Each row of a before or after table is a point. One or more steps were done to the points. Then noise was added and the rows were shuffled. The steps act on how far a point lies along the listed directions, d1 being the first. Write out the steps. A step turns or swaps two directions, mirrors them in a line or flattens them onto one, adds a multiple of one to another, or multiplies one. Angles are multiples of 10 degrees, from the lower direction toward the higher: turns from -170 to 170, lines from 10 to 170 but not 90. Use the fewest steps. Two steps may share a direction if one is a turn and the other turns, adds or multiplies; they go together, in the order done. Otherwise the lowest direction goes first.

Directions:
(1): [-0.46 -0.27]
(2): [ 0.27 -0.46]
Before, 12 rows:
[[ 0.28  0.54]
 [ 0.30  0.81]
 [-0.11  0.42]
 [ 0.51 -0.25]
 [ 0.39 -0.24]
 [-0.28  0.43]
 [-0.50  0.35]
 [ 0.41 -0.29]
 [-0.05  0.08]
 [-0.31 -0.12]
 [ 0.23  0.19]
 [ 0.68  0.04]]
After (12 x 2):
[[-0.27 -0.11]
 [-0.38 -0.55]
 [-0.31  0.29]
 [-0.58  0.05]
 [ 0.25  0.20]
 [-0.02  0.10]
 [-0.23  0.48]
 [-0.82  0.15]
 [ 0.02 -0.54]
 [-0.05  0.64]
 [-0.04 -0.55]
 [ 0.00 -0.45]]
Steps: multiply d1 by -1

Directions:
(1): [-0.43  0.36  0.30  0.40]
(2): [-0.38  0.22 -0.58 -0.18]
(3): [ 0.47  0.40 -0.26  0.34]
(4): [-0.11 -0.47 -0.26  0.51]
Before, 13 rows:
[[-0.66  0.29 -0.18 -0.58]
 [-0.09 -0.33 -0.57 -0.23]
 [ 0.01 -0.24  0.03 -0.10]
 [ 0.29  0.36  0.15  0.37]
 [-0.53 -0.06 -0.53  0.41]
 [ 0.26 -0.78 -0.09 -0.07]
 [ 0.09 -0.32  0.37 -0.12]
 [-0.09  0.52 -0.24 -0.32]
 [-0.43  0.45 -0.15 -0.53]
 [-0.61  0.09  0.20  0.02]
 [-0.72 -0.20 -0.46 -0.23]
 [ 0.28  0.34 -0.11  0.19]
 [-0.39 -0.36 -0.68 -0.72]]
After:
[[-0.14 -0.47 -0.45 -0.29]
 [-0.69 -0.09 -0.59 -0.15]
 [ 0.04 -0.17  0.47 -0.04]
 [-0.30  0.03  0.28 -0.53]
 [-0.31 -0.30 -0.78 -0.69]
 [-0.47  0.36 -0.13  0.18]
 [-0.62  0.36 -0.26 -0.57]
 [ 0.48 -0.35 -0.58  0.11]
 [ 0.38  0.24 -0.27  0.15]
 [-0.49  0.31  0.01 -0.64]
 [ 0.15  0.02 -0.26  0.03]
 [ 0.12 -0.02  0.55  0.19]
 [-0.70 -0.40 -0.12  0.27]]
Steps: mirror d2 and d3 in the line at 150 degrees

Directions:
(1): [-0.10  0.03  0.08  0.16 -0.22  0.67  0.77  0.00]
(2): [ 0.50 -0.38 -0.28 -0.41  0.29  0.57 -0.22  0.17]
(3): [-0.13 -0.06 -0.24  0.51 -0.56  0.38 -0.58  0.00]
Before:
[[ 0.27 -0.13  0.02  0.16 -0.04  1.24  0.89  0.04]
 [-0.52  0.15  0.13  0.62 -0.72 -0.28 -0.78 -0.27]
 [-0.02 -0.28 -0.35 -0.24  0.08  0.99  0.65  0.15]
 [-0.42  0.18 -0.18  0.76 -0.90  0.22 -0.20 -0.17]
 [-0.52  0.39  0.23  0.72 -0.60 -0.44  0.08 -0.20]
 [-0.15  0.06 -0.22  0.48 -0.29  0.31 -0.52  0.02]
 [ 0.21  0.00  0.16  0.11  0.02  0.25 -0.02  0.07]
 [-0.37 -0.09  0.04  0.39 -0.40  0.51  0.11  0.01]
 [-0.33  0.43 -0.06  0.69 -0.52  0.23  0.21 -0.04]
 [ 0.41 -0.04 -0.16  0.14  0.08  0.10 -0.69  0.05]]
After (10 x 8):
[[-0.14  0.28 -0.17  0.54 -0.43  0.43  0.14  0.02]
 [-0.31 -0.04  0.02  0.43 -0.59 -0.02 -0.88 -0.19]
 [-0.32 -0.12  0.00  0.36 -0.37  0.56  0.12 -0.01]
 [-0.26  0.07 -0.26  0.61 -0.79  0.42 -0.28 -0.12]
 [ 0.12  0.01  0.09  0.30 -0.13  1.03  0.95 -0.01]
 [-0.19  0.13  0.06  0.43 -0.42 -0.04 -0.05 -0.07]
 [ 0.16  0.03  0.20  0.14 -0.02  0.18  0.00  0.03]
 [ 0.25  0.06 -0.10  0.23  0.01 -0.02 -0.65  0.01]
 [-0.23 -0.11 -0.23 -0.07 -0.05  0.76  0.76  0.06]
 [-0.15  0.06 -0.24  0.48 -0.30  0.32 -0.55  0.04]]
Steps: multiply d2 by 0.4

Directions:
(1): [ 0.96 -0.25 -0.07 -0.18  0.31 -0.22  0.35  0.14  0.40 -0.11  0.27]
(2): [-0.07 -0.21 -0.78 -0.23  0.42  0.43 -0.25  0.01 -0.38  0.16  0.49]
(3): [-0.01 -0.21 -0.49  0.14 -0.15 -0.47 -0.12  0.49  0.16  0.73 -0.44]
(4): [ 0.22  0.26 -0.05 -0.53 -0.61  0.37 -0.57 -0.05  0.53  0.14  0.11]
Before:
[[-0.65 -0.17 -0.66  0.25  0.07  0.17 -0.11  0.11 -0.66  0.27 -0.01]
 [-0.52  0.34  0.00 -0.16  0.02  0.62 -0.33 -0.46 -0.66 -0.17  0.26]
 [-0.60  0.22 -1.02 -0.33 -0.34  0.63 -0.86  0.06 -0.37  0.61  0.07]
 [-0.10  0.35 -0.58 -0.53 -0.65  0.44 -0.81  0.11  0.19  0.29  0.08]
 [-0.05  0.42 -0.08 -0.39 -0.27  0.50 -0.17 -0.36 -0.17 -0.37  0.24]
 [ 0.18 -0.26 -0.35  0.20  0.13 -0.29 -0.07  0.37  0.20  0.53 -0.24]
 [-0.12  0.03  0.04 -0.05  0.18  0.40 -0.03 -0.23 -0.28 -0.22  0.30]
 [-0.50  0.38  0.61  0.23  0.29  0.33  0.42 -0.42 -0.40 -0.83  0.18]
 [-0.23 -0.03  0.03 -0.08 -0.25  0.06 -0.29  0.24 -0.15  0.52 -0.41]]
After (9 x 11):
[[-0.19 -0.18 -0.32  0.21  0.23 -0.06  0.03  0.17 -0.30  0.31 -0.06]
 [-0.76  0.27 -0.42 -0.14  0.27  0.92 -0.31 -0.48 -0.94 -0.33  0.50]
 [-0.31  0.00 -0.31  0.29  0.33 -0.18  0.38 -0.02 -0.67 -0.09 -0.13]
 [-0.66  0.00 -0.41  0.28  0.26 -0.03 -0.10  0.00 -0.84  0.40 -0.20]
 [-0.41  0.21  0.05  0.09  0.43  0.46  0.17 -0.40 -0.76 -0.77  0.44]
 [-0.52 -0.02 -0.36  0.49 -0.03 -0.61  0.16  0.55 -0.06  0.65 -0.70]
 [-0.48  0.07 -0.59 -0.20 -0.37  0.57 -0.54 -0.05 -0.27  0.22  0.17]
 [ 0.35  0.13  0.15 -0.31 -0.12  0.46 -0.33 -0.20  0.39 -0.17  0.30]
 [-0.20  0.17  0.44 -0.24 -0.17  0.47 -0.23 -0.18 -0.25 -0.10 -0.04]]
Steps: turn d3 and d4 by 130 degrees

Directions:
(1): [-0.06  0.06  0.73 -0.30  0.28  0.38  0.49  0.60  0.09  0.02  0.35 -0.10
  0.55  0.29]
(2): [-0.29 -0.72 -0.65 -0.01  0.11  0.07  0.31 -0.30  0.28  0.37  0.09  0.03
  0.44  0.58]
Before, 9 rows:
[[ 0.25  0.03  0.33  0.29  0.05 -0.05 -0.25 -0.05 -0.28 -0.16 -0.19  0.13
  -0.26 -0.24]
 [-0.26 -0.65 -1.04  0.16 -0.22 -0.24 -0.21 -0.62  0.18  0.19 -0.32  0.10
  -0.21 -0.01]
 [-0.15 -0.37 -0.26  0.10 -0.06 -0.02  0.17 -0.09  0.47  0.10  0.11 -0.06
   0.29 -0.05]
 [ 0.28  0.14 -0.31  0.42 -0.33 -0.54 -0.47 -0.68 -0.26 -0.07 -0.28  0.23
  -0.50 -0.26]
 [-0.09  0.05  0.51 -0.14  0.40 -0.03  0.36  0.33  0.12 -0.31  0.05 -0.02
   0.29  0.03]
 [-0.28 -0.50 -1.20  0.24 -0.31 -0.71 -0.46 -0.86 -0.11  0.34 -0.40  0.19
  -0.23 -0.16]
 [-0.20  0.12  0.71 -0.28  0.13  0.35  0.32  0.29  0.04  0.03  0.22 -0.14
   0.25  0.13]
 [-0.02 -0.53 -0.93 -0.06 -0.40 -0.19 -0.15 -0.60  0.10  0.08 -0.04  0.06
  -0.03  0.22]
 [ 0.21  1.03  1.39 -0.20  0.11 -0.04 -0.10  0.71 -0.18 -0.52 -0.06 -0.17
  -0.43 -0.78]]
After (9 x 14):
[[-0.24 -0.64 -0.37  0.12  0.05 -0.13  0.36 -0.47  0.13  0.31  0.13  0.12
   0.52  0.71]
 [-0.04  0.42  0.27  0.05 -0.17 -0.13 -0.36 -0.19 -0.17 -0.17 -0.17 -0.06
  -0.57 -0.48]
 [ 0.05 -0.52 -0.22  0.35  0.02 -0.07 -0.11 -0.37 -0.13  0.10 -0.20  0.18
  -0.06  0.14]
 [ 0.00 -0.26  0.30 -0.46  0.04  0.30  0.50  0.27  0.14  0.02  0.50 -0.14
   0.68  0.53]
 [-0.53 -0.72  0.16 -0.44  0.34  0.14  0.70  0.37  0.19  0.57  0.42 -0.05
   1.15  0.71]
 [-0.04 -0.13 -1.03  0.39 -0.30 -0.72 -0.58 -0.99  0.01  0.04 -0.63  0.06
  -0.95 -0.60]
 [-0.28 -0.55  0.26 -0.34  0.28  0.41  0.61  0.52  0.31  0.18  0.28 -0.13
   0.77  0.45]
 [ 0.07  0.26  0.13  0.17  0.08 -0.37 -0.11  0.00 -0.07 -0.46 -0.27  0.16
  -0.36 -0.43]
 [-0.03  0.00  0.36  0.03 -0.03  0.07  0.20  0.30  0.34 -0.08  0.21 -0.10
   0.25 -0.30]]
Steps: turn d1 and d2 by -110 degrees
